Every row gives one point. Each copy is the shape, with its points in the same order, stretched, turned, moved and blurred by noise. Some copies are also mirrored. Which?

Shape (7 x 2):
array([[-0.75,  0.15],
       [ 0.33, -0.47],
       [-0.24,  0.13],
       [ 0.31,  0.63],
       [ 0.28, -0.28],
       [ 0.11, -0.24],
       [ 0.17, -0.12]])
Copy 1, 7 rows:
array([[-0.68,  0.35],
       [ 0.43, -0.58],
       [-0.19,  0.12],
       [ 0.45,  0.44],
       [ 0.33, -0.32],
       [ 0.17, -0.33],
       [ 0.34, -0.15]])
Copy 1 is: only turned
Copy 2:
array([[-0.81,  0.28],
       [ 0.56,  0.49],
       [-0.23,  0.16],
       [ 0.28, -0.37],
       [ 0.45,  0.36],
       [ 0.23,  0.36],
       [ 0.30,  0.26]])
Copy 2 is: mirrored
Copy 3 (7 x 2):
array([[-0.23,  0.69],
       [ 0.76,  0.03],
       [-0.06,  0.26],
       [-0.25, -0.38],
       [ 0.50,  0.00],
       [ 0.45,  0.11],
       [ 0.33,  0.03]])
Copy 3 is: mirrored
Copy 4:
array([[ 0.43, -0.77],
       [-0.13,  0.18],
       [ 0.36, -0.31],
       [ 0.76,  0.13],
       [-0.03,  0.12],
       [ 0.01,  0.08],
       [ 0.11,  0.10]])
Copy 4 is: mirrored

Shape, 9 rows:
array([[-0.09,  0.48,  0.22],
       [ 0.20, -0.03, -0.32],
       [ 0.04,  0.12, -0.01],
       [ 0.05,  0.24, -0.01],
       [ 0.58, -0.54, -0.08],
       [-0.04,  0.62, -0.75],
       [-0.68,  0.58, -0.52],
       [-0.27,  0.51, -0.06],
       [ 0.01, -0.19, -0.09]])
Copy 1, 9 rows:
array([[-0.37, -0.08, -0.39],
       [ 0.18,  0.31, -0.12],
       [-0.09,  0.13, -0.15],
       [-0.12,  0.12, -0.19],
       [ 0.65,  0.12,  0.11],
       [-0.23,  0.69, -0.55],
       [-0.72,  0.61, -0.34],
       [-0.46,  0.15, -0.34],
       [ 0.03,  0.22,  0.10]])
Copy 1 is: mirrored
Copy 2, 9 rows:
array([[-0.21,  0.39, -0.41],
       [ 0.25, -0.03, -0.06],
       [ 0.00,  0.12, -0.14],
       [ 0.02,  0.19, -0.26],
       [ 0.15, -0.60,  0.05],
       [ 0.55,  0.54, -0.44],
       [ 0.30,  0.94, -0.19],
       [ 0.01,  0.54, -0.34],
       [ 0.01, -0.03,  0.10]])
Copy 2 is: mirrored

Shape, 9 rows:
array([[-0.46,  0.32,  0.59,  0.29],
       [ 0.13,  0.42, -0.36,  0.52],
       [ 0.28,  0.44, -0.14,  0.00],
       [ 0.41,  0.38, -0.28,  0.34],
       [ 0.05, -0.39,  0.23,  0.05],
       [ 0.06, -0.02, -0.15, -0.24],
       [-0.23, -0.43,  0.12,  0.35],
       [ 0.06,  0.06, -0.02,  0.14],
       [-0.02,  0.06, -0.05,  0.10]])
Copy 1, 9 rows:
array([[ 0.23,  0.65, -0.19,  0.55],
       [-0.02, -0.39, -0.48,  0.11],
       [ 0.19, -0.02, -0.30, -0.31],
       [ 0.26, -0.39, -0.40, -0.12],
       [ 0.41, -0.01,  0.48,  0.25],
       [ 0.03,  0.03,  0.22, -0.22],
       [ 0.14, -0.12,  0.42,  0.62],
       [ 0.19, -0.06,  0.02,  0.07],
       [ 0.08, -0.01,  0.03,  0.08]])
Copy 1 is: only turned
Copy 2 (9 x 4):
array([[-0.24,  0.94,  0.43, -0.20],
       [ 0.41,  0.38,  0.67,  0.53],
       [ 0.54,  0.27,  0.19,  0.26],
       [ 0.63,  0.23,  0.51,  0.27],
       [-0.15, -0.04,  0.15, -0.41],
       [ 0.04, -0.01, -0.09,  0.15],
       [-0.41,  0.09,  0.52, -0.22],
       [ 0.12,  0.25,  0.26,  0.08],
       [ 0.03,  0.25,  0.26,  0.15]])
Copy 2 is: only turned
Copy 3, 9 rows:
array([[-0.31, -0.62,  0.28, -0.16],
       [ 0.43, -0.36, -0.19,  0.58],
       [ 0.55, -0.27, -0.20,  0.17],
       [ 0.51, -0.32,  0.00,  0.48],
       [-0.14,  0.19,  0.25, -0.18],
       [ 0.22,  0.11, -0.30, -0.15],
       [-0.40,  0.08,  0.15,  0.11],
       [ 0.14, -0.06,  0.02,  0.20],
       [ 0.10, -0.07, -0.14,  0.10]])
Copy 3 is: mirrored

Shape:
array([[ 0.16, -0.21, -0.60, -0.40],
       [-0.08,  0.62,  0.05,  0.01],
       [ 0.09,  0.59, -0.23, -0.35],
       [-0.41,  0.10, -0.27, -0.07],
       [ 0.08, -0.05,  0.04,  0.67],
       [-0.53, -0.08, -0.29,  0.62],
       [ 0.70, -0.42,  0.26, -0.29],
       [ 0.36,  0.03,  0.24, -0.43],
       [ 0.53, -0.13,  0.50, -0.18]])
Copy 1 (9 x 4):
array([[-0.26, -0.85, -0.60, -0.21],
       [ 0.21,  0.35, -0.11,  0.09],
       [ 0.26, -0.06, -0.50,  0.16],
       [-0.19,  0.14, -0.43, -0.40],
       [-0.46,  0.35,  0.42,  0.08],
       [-0.74,  0.58,  0.05, -0.32],
       [ 0.25, -0.79,  0.45, -0.14],
       [ 0.36, -0.42,  0.13, -0.09],
       [ 0.47, -0.37,  0.45, -0.15]])
Copy 1 is: only turned
Copy 2:
array([[-0.01, -0.57, -0.34,  0.17],
       [ 0.44,  0.01,  0.13, -0.50],
       [ 0.53, -0.47,  0.05, -0.42],
       [-0.04, -0.10, -0.22, -0.41],
       [ 0.09,  0.76, -0.23,  0.33],
       [-0.17,  0.73, -0.55, -0.17],
       [-0.09, -0.42,  0.33,  0.74],
       [ 0.05, -0.54,  0.39,  0.10],
       [-0.02, -0.23,  0.50,  0.43]])
Copy 2 is: only turned
Copy 3 (9 x 4):
array([[-0.63, -0.73,  0.17,  0.14],
       [ 0.02,  0.15,  0.11, -0.37],
       [-0.11,  0.05,  0.33, -0.44],
       [-0.65, -0.05, -0.15, -0.13],
       [ 0.03, -0.23, -0.51,  0.11],
       [-0.57,  0.00, -0.87, -0.12],
       [ 0.23, -0.36,  0.39,  0.70],
       [ 0.05, -0.05,  0.54,  0.30],
       [ 0.39, -0.01,  0.26,  0.45]])
Copy 3 is: only turned
Copy 4 (9 x 4):
array([[ 0.34,  0.49,  0.08, -0.24],
       [-0.14,  0.38, -0.11,  0.51],
       [ 0.09,  0.48, -0.21,  0.41],
       [-0.21,  0.46, -0.11, -0.04],
       [-0.20,  0.25,  0.68,  0.34],
       [-0.70,  0.53,  0.52,  0.00],
       [ 0.51, -0.36,  0.35,  0.17],
       [ 0.30, -0.12, -0.09,  0.27],
       [ 0.21, -0.41,  0.23,  0.41]])
Copy 4 is: mirrored

Shape, 9 rows:
array([[-0.34,  0.39, -0.07, -0.08, -0.54, -0.28],
       [-0.26, -0.56, -0.64,  0.41, -0.05,  0.03],
       [-0.17,  0.01, -0.13,  0.13, -0.37,  0.54],
       [ 0.28, -0.39,  0.07, -0.27,  0.16,  0.63],
       [-0.53, -0.55, -0.17,  0.50,  0.14,  0.16],
       [ 0.27,  0.48,  0.44, -0.21, -0.24, -0.27],
       [ 0.51, -0.12,  0.35, -0.50, -0.03, -0.28],
       [ 0.38, -0.38, -0.20,  0.40,  0.22,  0.35],
       [-0.51,  0.06, -0.55,  0.20,  0.17,  0.48]])
Copy 1 (9 x 6):
array([[ 0.13, -0.27, -0.03,  0.19, -0.47, -0.16],
       [-0.88, -0.06,  0.04,  0.28, -0.17,  0.30],
       [-0.36, -0.04, -0.26, -0.27, -0.23,  0.31],
       [-0.30,  0.13, -0.10, -0.32,  0.57,  0.34],
       [-0.81, -0.02,  0.39, -0.01, -0.23,  0.39],
       [ 0.71,  0.21,  0.00,  0.26,  0.01, -0.04],
       [ 0.47,  0.09,  0.13,  0.34,  0.57,  0.10],
       [-0.40,  0.54, -0.10,  0.18,  0.24,  0.53],
       [-0.90,  0.04, -0.21, -0.26, -0.34, -0.17]])
Copy 1 is: only turned
Copy 2 (9 x 6):
array([[-0.21,  0.58, -0.56,  0.41,  0.01, -0.28],
       [-0.19, -0.30,  0.19,  0.45,  0.94, -0.11],
       [ 0.25,  0.29, -0.25, -0.13,  0.62, -0.08],
       [ 0.09,  0.00,  0.32, -0.85,  0.32,  0.08],
       [ 0.22, -0.33,  0.30,  0.39,  0.69, -0.48],
       [-0.09,  0.48, -0.33, -0.09, -0.64,  0.17],
       [-0.43,  0.03, -0.01, -0.53, -0.54,  0.13],
       [ 0.15, -0.36,  0.35, -0.12,  0.49,  0.49],
       [ 0.24,  0.48,  0.25,  0.30,  0.80, -0.17]])
Copy 2 is: mirrored
Copy 3, 9 rows:
array([[ 0.30, -0.10,  0.14, -0.14, -0.22,  0.47],
       [-0.36, -0.27,  0.10,  0.42,  0.21, -0.14],
       [-0.24,  0.13,  0.05,  0.08,  0.33,  0.42],
       [-0.47,  0.59,  0.20,  0.10,  0.47,  0.02],
       [-0.43, -0.52, -0.20,  0.10,  0.41, -0.20],
       [ 0.57,  0.55, -0.09, -0.17,  0.02,  0.35],
       [ 0.28,  0.66,  0.14, -0.05,  0.22, -0.26],
       [-0.33,  0.39, -0.16,  0.46,  0.39, -0.15],
       [-0.68,  0.07,  0.11,  0.24, -0.10,  0.40]])
Copy 3 is: mirrored
Copy 4:
array([[-0.47,  0.39, -0.01, -0.32, -0.49, -0.01],
       [ 0.15,  0.81, -0.20,  0.74,  0.45, -0.57],
       [-0.05,  0.25, -0.13,  0.04,  0.34,  0.34],
       [ 0.10, -0.33, -0.14,  0.29,  0.60, -0.10],
       [ 0.14,  0.60,  0.02,  0.31,  0.76, -0.38],
       [-0.55, -0.22,  0.43, -0.40, -0.67, -0.01],
       [-0.49, -0.42,  0.26, -0.04, -0.27, -0.52],
       [ 0.41,  0.18,  0.17,  0.53,  0.41, -0.25],
       [ 0.35,  0.43, -0.47, -0.11,  0.40,  0.11]])
Copy 4 is: only turned

Shape (9 x 6):
array([[ 0.18,  0.20,  0.55, -0.15, -0.23,  0.51],
       [ 0.07, -0.27, -0.64, -0.14, -0.22,  0.56],
       [ 0.07,  0.00, -0.03, -0.45, -0.23,  0.65],
       [ 0.45,  0.22,  0.49,  0.68,  0.08, -0.27],
       [-0.17,  0.35,  0.03, -0.30, -0.16,  0.36],
       [ 0.50,  0.48,  0.27,  0.34,  0.30, -0.08],
       [ 0.10, -0.33, -0.20, -0.08,  0.30, -0.02],
       [ 0.72,  0.18,  0.21,  0.41,  0.50, -0.13],
       [ 0.40,  0.12,  0.04, -0.25, -0.29,  0.02]])
Copy 1:
array([[-0.49,  0.01,  0.59, -0.07, -0.31,  0.24],
       [-0.02,  0.05, -0.20,  0.02, -0.33,  0.90],
       [-0.41, -0.03,  0.16, -0.21, -0.40,  0.65],
       [ 0.22,  0.08,  0.59,  0.33,  0.08, -0.35],
       [-0.43,  0.22,  0.11, -0.31, -0.18,  0.35],
       [ 0.40,  0.21,  0.49, -0.19, -0.05, -0.17],
       [ 0.06, -0.41, -0.03,  0.01,  0.14,  0.31],
       [ 0.66, -0.09,  0.54, -0.08, -0.01, -0.15],
       [-0.07,  0.02,  0.07, -0.05, -0.45,  0.09]])
Copy 1 is: only turned
Copy 2 (9 x 6):
array([[-0.27,  0.57,  0.39, -0.73,  0.06,  0.50],
       [ 0.39, -0.17,  0.10, -0.51, -0.77,  0.53],
       [-0.08,  0.23,  0.02, -0.85, -0.24,  0.39],
       [ 0.01,  0.40,  0.79,  0.39,  0.37,  0.38],
       [-0.24,  0.26, -0.10, -0.43, -0.15,  0.28],
       [ 0.05,  0.23,  0.26,  0.28,  0.38,  0.69],
       [ 0.31, -0.37,  0.28, -0.11,  0.07,  0.01],
       [ 0.33, -0.12,  0.44,  0.19,  0.61,  0.59],
       [ 0.38,  0.44,  0.06, -0.22,  0.13,  0.25]])
Copy 2 is: only turned
Copy 3:
array([[ 0.45, -0.69,  0.11, -0.28, -0.39,  0.06],
       [ 0.35, -0.19, -0.94,  0.14, -0.04,  0.59],
       [ 0.51, -0.65, -0.26, -0.29, -0.18,  0.54],
       [ 0.02,  0.08,  0.32,  0.29, -0.27, -0.80],
       [ 0.33, -0.34,  0.13,  0.10, -0.31,  0.54],
       [ 0.06, -0.17,  0.42,  0.31,  0.10, -0.42],
       [-0.27,  0.05, -0.23, -0.02,  0.12,  0.09],
       [-0.08, -0.21,  0.38,  0.27,  0.32, -0.60],
       [ 0.53, -0.15,  0.05, -0.24, -0.04,  0.13]])
Copy 3 is: only turned

Shape (11 x 8):
array([[-0.05, -0.04, -0.03,  0.04,  0.61,  0.50,  0.44,  0.51],
       [-0.30,  0.03,  0.03,  0.14,  0.23,  0.33,  0.57,  0.27],
       [-0.01, -0.09, -0.15, -0.04, -0.27,  0.18, -0.23, -0.21],
       [ 0.00, -0.45,  0.38,  0.18, -0.12, -0.33,  0.09, -0.38],
       [ 0.10, -0.50,  0.39, -0.09,  0.03, -0.30, -0.21, -0.01],
       [-0.19, -0.39, -0.16, -0.02, -0.49, -0.19,  0.00,  0.20],
       [ 0.05, -0.76,  0.16, -0.13, -0.24, -0.30, -0.07, -0.29],
       [ 0.37, -0.03, -0.03,  0.45, -0.50, -0.02, -0.21,  0.23],
       [-0.31, -0.17,  0.51, -0.11,  0.19,  0.60,  0.42,  0.36],
       [ 0.33,  0.17, -0.05, -0.15, -0.50, -0.28, -0.01,  0.07],
       [-0.63,  0.06,  0.27,  0.05,  0.54,  0.29,  0.23,  0.41]])
Copy 1, 11 rows:
array([[-0.79,  0.26, -0.17,  0.21, -0.51,  0.29,  0.35,  0.75],
       [-0.63, -0.01, -0.17,  0.31, -0.10,  0.19,  0.22,  0.67],
       [ 0.00, -0.29,  0.18, -0.32,  0.59,  0.19, -0.04, -0.04],
       [ 0.24, -0.32, -0.40,  0.18,  0.17,  0.22, -0.31, -0.29],
       [ 0.29, -0.20, -0.16, -0.08, -0.19,  0.10, -0.30, -0.19],
       [-0.12, -0.53,  0.28, -0.27,  0.38, -0.06, -0.38,  0.11],
       [ 0.23, -0.69, -0.05, -0.18,  0.07,  0.32, -0.38, -0.31],
       [-0.10,  0.47,  0.04, -0.12,  0.87, -0.02, -0.56, -0.27],
       [-0.22,  0.02, -0.05,  0.20, -0.31,  0.50,  0.16,  0.89],
       [ 0.07,  0.02,  0.44,  0.04,  0.48, -0.19, -0.30, -0.34],
       [-0.39,  0.08, -0.30,  0.10, -0.46,  0.02,  0.38,  0.94]])
Copy 1 is: only turned
Copy 2, 11 rows:
array([[ 0.15, -0.40, -0.25,  0.52,  0.72,  0.02,  0.40,  0.00],
       [-0.31, -0.35, -0.28,  0.31,  0.47,  0.04,  0.41,  0.07],
       [-0.08,  0.28, -0.02,  0.12, -0.08, -0.19, -0.18,  0.24],
       [-0.27,  0.26, -0.32, -0.57,  0.12,  0.15,  0.31,  0.16],
       [ 0.18,  0.09, -0.39, -0.42,  0.06,  0.10,  0.15, -0.02],
       [-0.25, -0.20,  0.03, -0.16, -0.30, -0.19,  0.11,  0.12],
       [ 0.01,  0.16, -0.35, -0.48, -0.14, -0.02,  0.20,  0.34],
       [-0.24,  0.25,  0.39, -0.16,  0.01,  0.16,  0.03, -0.10],
       [-0.05, -0.51, -0.52,  0.33,  0.41,  0.47,  0.24,  0.07],
       [-0.23,  0.24,  0.09, -0.03, -0.28, -0.03,  0.20, -0.29],
       [-0.14, -0.58, -0.48,  0.34,  0.58,  0.04,  0.11, -0.19]])
Copy 2 is: mirrored
